Each row of a before or after table is a point. One or more steps were done to the points. Then noise was added and the rows were shuffled. The steps act on columns, c1 being the first. What was done? A step turns or swaps two columns, mirrors them in a line or flattens them onto one, adds a multiple of one to another, or multiplies or shifts one. Angles are multiples of 10 degrees, from the lower column toward the higher: turns from -170 to 170, lines from 10 to 170 but not 90. Use the fewest steps. Two steps may share a column if one is a turn and the other turns, adds or multiplies; they go together, in the order done. Otherwise the lowest column goes first.

Before (14 x 2)
[[ 28  34]
 [-17  11]
 [ -9  12]
 [-17 -23]
 [-20  25]
 [-28  -6]
 [ 32  22]
 [ 10 -48]
 [ 13  -5]
 [-53  45]
 [ 45 -10]
 [ 26  50]
 [-34 -18]
 [ 27 -35]]
After (14 x 2)
[[-34  31]
 [  9 -14]
 [ 17 -10]
 [ 11  30]
 [-42   0]
 [-16 -52]
 [ 58 -34]
 [ 28  12]
 [-12   3]
 [ 26 -22]
 [ 32  25]
 [-17 -38]
 [-14  47]
 [-29 -31]]
Steps: turn c1 and c2 by -170 degrees

Before (12 x 4)
[[ 21 -16 -26  33]
 [ 28 -42 -25 -36]
 [ 31 -45 -16   5]
 [-57 -18  25 -10]
 [ -3 -12  53 -31]
 [  3 -41 -13  -8]
 [ -4 -38 -27 -34]
 [ 17   2 -16 -27]
 [-36 -24  34 -48]
 [  4 -19 -43 -18]
 [ -1 -42 -41  11]
 [ 26  -9 -14  11]]
After (12 x 4)
[[ 19 -33 -27 -33]
 [-13 -55 -16   4]
 [-21 -19 -12  10]
 [  1 -19 -41 -18]
 [-16  -4 -16 -29]
 [  6 -11  54 -31]
 [ 61   4  26 -11]
 [ 41 -10  37 -46]
 [ 14 -39 -12  -9]
 [-14 -23 -25  32]
 [-11 -48 -25 -38]
 [ 14 -39 -39   9]]
Steps: mirror c1 and c2 in the line at 100 degrees

Before (8 x 8)
[[-22 -40  21 -15  -8 -43 -13 -17]
 [ 34   1  16  25 -16  13 -22  34]
 [ 37 -25 -23  60  25 -36   2 -16]
 [-34   8  42   4 -17  12 -16  16]
 [ 43 -16 -13  42  -4  22  -2  -6]
 [ 12   1  37 -27  36 -57   9 -49]
 [ -1  13 -44  32  -9 -28 -34 -21]
 [  4 -12  11  13  46  10 -52  -2]]
After (8 x 8)
[[ 10  58  15  14  48  -6 -50  -3]
 [-28  -1 -43  33  -7  -3 -35 -22]
 [ 15 -24  14  26 -16 -32 -21  33]
 [  5 -17  38   4 -15  35 -15  15]
 [ 31 -25 -11  42  -4 -37  -1  -8]
 [-27  14 -22  60  25 -38   4 -18]
 [-45 -49  19 -16  -7  14 -15 -16]
 [-54  56  40 -26  35 -21  10 -51]]
Steps: turn c1 and c6 by -80 degrees; add 1.5 times c5 to c2

Before (8 x 11)
[[  3  17 -14  -1  11 -31  -4   0   3 -32 -19]
 [  7  -4   4  -6  22  -1 -10 -23   2 -28  26]
 [ 13  -4  10   2   2 -22  26 -19  -1 -36 -15]
 [ 12   2 -26  -3   9 -22   1  27   5 -32   8]
 [-10  -6 -36 -25   7   8 -18 -11  21   3  -1]
 [ 13  10  -6  -3  23  32 -11 -28  16  39 -12]
 [ 22 -13  -1  -2  15 -22  -6 -10   4 -22 -21]
 [  8  -5  11   5   0 -12  -7 -28  27  13 -10]]
After (8 x 11)
[[-26   2   9   4   4   4  28   4   2  11  50]
 [-27 -17 -14  -2  13  18  -3  30  -7   4  44]
 [-32  13  -2  -1  15  -4  -8  10   1  -3  34]
 [-24   0 -27  -3   9   5  -1  49  -5  29  31]
 [-15  15   9   7   0   0  -8 -14 -25 -18 -10]
 [ 11  11 -34 -24   6   3 -19 -17 -18  -5  -3]
 [ -5   6   5  -8  21  -2 -10 -21  -2  42  18]
 [ 14  -5  -7  -1  21 -32 -13 -61 -19 -36 -37]]
Steps: add -1 times c6 to c8; turn c1 and c6 by -130 degrees; turn c2 and c9 by -160 degrees; multiply c10 by 1.3; turn c10 and c11 by -120 degrees

Before (13 x 12)
[[ 28 -18 -38  48  34  10   9  -4 -14  -2  48 -30]
 [-39 -17  12   1   8 -30  17  21 -29  -3   2  16]
 [-23  34 -38  43 -15 -27 -11  -1   2 -23  -5  24]
 [ 13  -5  28   9 -23  22  11   3   8 -25 -19  -1]
 [-41  20 -34 -13  13  24 -41  43 -33  -3  -3 -10]
 [ -8 -21  22  12  -3 -34  24 -13  -8  45 -15  38]
 [-45 -28 -29  -9 -31  -6  -3 -10 -24  -6 -13  -9]
 [-27 -23 -17  18 -10  21  -4  33  24  -3  31 -32]
 [-46  15 -16  41  -8  18   8  -4 -34  27  35 -19]
 [  4 -33 -20   9  21  -6  19 -21  21 -26  23  34]
 [ -3   0  30  51  35 -28 -45  -4  20   5  21  26]
 [-35  31 -35  11  21 -17  12 -20 -28  11  -5 -18]
 [-28 -17  17 -25 -33 -38 -23  11  10   4  25  27]]
After (13 x 12)
[[-24 -36 -22   8 -19  10  10   2  22  15  23  37]
 [ 11 -15  32 -22  39   4 -29 -16  11  24  24  23]
 [  6 -18  17   2   6  -1  15 -43 -32  23   2  21]
 [ 24  22 -36 -17   2  20 -36 -58 -28 -18  -5 -19]
 [ -7  35 -20  42  24  35 -14 -16   3  32  -5  20]
 [-17  17   5  38  23  13  11 -33 -34 -30  35 -20]
 [ -8   0  33  52 -34 -11 -46 -13  19  20  20  23]
 [-19 -29 -17 -13  40  25  -6 -27 -24   9 -15  -7]
 [-17 -20  60  11   6  13  18  -1  -9  -3 -20  41]
 [-35  28  -2  11 -11  36  16 -28 -29   4  -7 -18]
 [  9  -4 -15   9  14 -44   7  16   5  -5 -21   3]
 [ 26 -23 -23  18  19   3   3 -29  25 -12  30 -35]
 [  2 -19 -27  49 -45  26  12  14 -12  -4  47 -26]]
Steps: turn c1 and c5 by -160 degrees; turn c1 and c8 by -110 degrees; turn c6 and c10 by -130 degrees; turn c3 and c6 by -60 degrees; turn c7 and c12 by 10 degrees

Before (8 x 18)
[[ 13  10 -12   8  -8  25   5  11 -20 -23 -18 -16   8 -22  10  -9  24  20]
 [ -8  15  -9 -11 -17  16  12   1  49   4 -18 -20 -10   6 -26  20  33 -25]
 [-13   3   6  -7 -23 -17  -3   3 -38  -1   0  -3   1 -18  -5 -10 -14 -21]
 [  1  19  13  14 -43  10 -27  11  55 -15  21  60 -26  -8  22  22  34  14]
 [  6 -50 -15  14  -9   7  -8  18  15  -7 -12  21  14 -14  21  51 -55 -35]
 [  3   6  13  14  -3   4  20  13  23 -28  23 -10  11 -32  -8 -12  34 -35]
 [ -3   8  16   1 -28  15   7   3 -51  -2  17   7  12  -3   6  -2  16  16]
 [-34  15  17 -25 -11  15 -13   0  53  11  -6 -18   3   2 -19   1  44  13]]
After (8 x 18)
[[ 43   8  14  -2 -30  13  -3   8 -11   2 -15   5  11  -5   6   1 -20 -30]
 [-38  15  -8  21 -15  16   4  11   4 -11  22 -21  -9   4 -24  -6 -27  42]
 [ 12  10 -13 -12  -8  25 -10   8   8 -15  22 -15   7 -22  18  -1 -20 -26]
 [ -8  15  18  18 -13  14  -1 -13  39  -1  13 -18   4   4 -23  19 -44  51]
 [-33  19  13   7 -43  10 -16 -25  39  -3 -15  60 -24  -9  27 -25 -37  26]
 [ 26   2   6  -3 -23 -17  -4  -3 -36  -4  -3  -3   1 -18  -3  13  12  -4]
 [-28 -51 -15  30 -10   7 -19  -5 -23   4   3  22  12 -14  22 -44  56  15]
 [-32   6  14 -20  -2   4  -9  22 -19 -28 -17  -9  10 -32   8  -5 -38  22]]
Steps: turn c9 and c18 by -60 degrees; turn c1 and c18 by -130 degrees; turn c4 and c16 by -130 degrees; turn c7 and c8 by 80 degrees; turn c10 and c15 by -30 degrees; turn c11 and c17 by -170 degrees
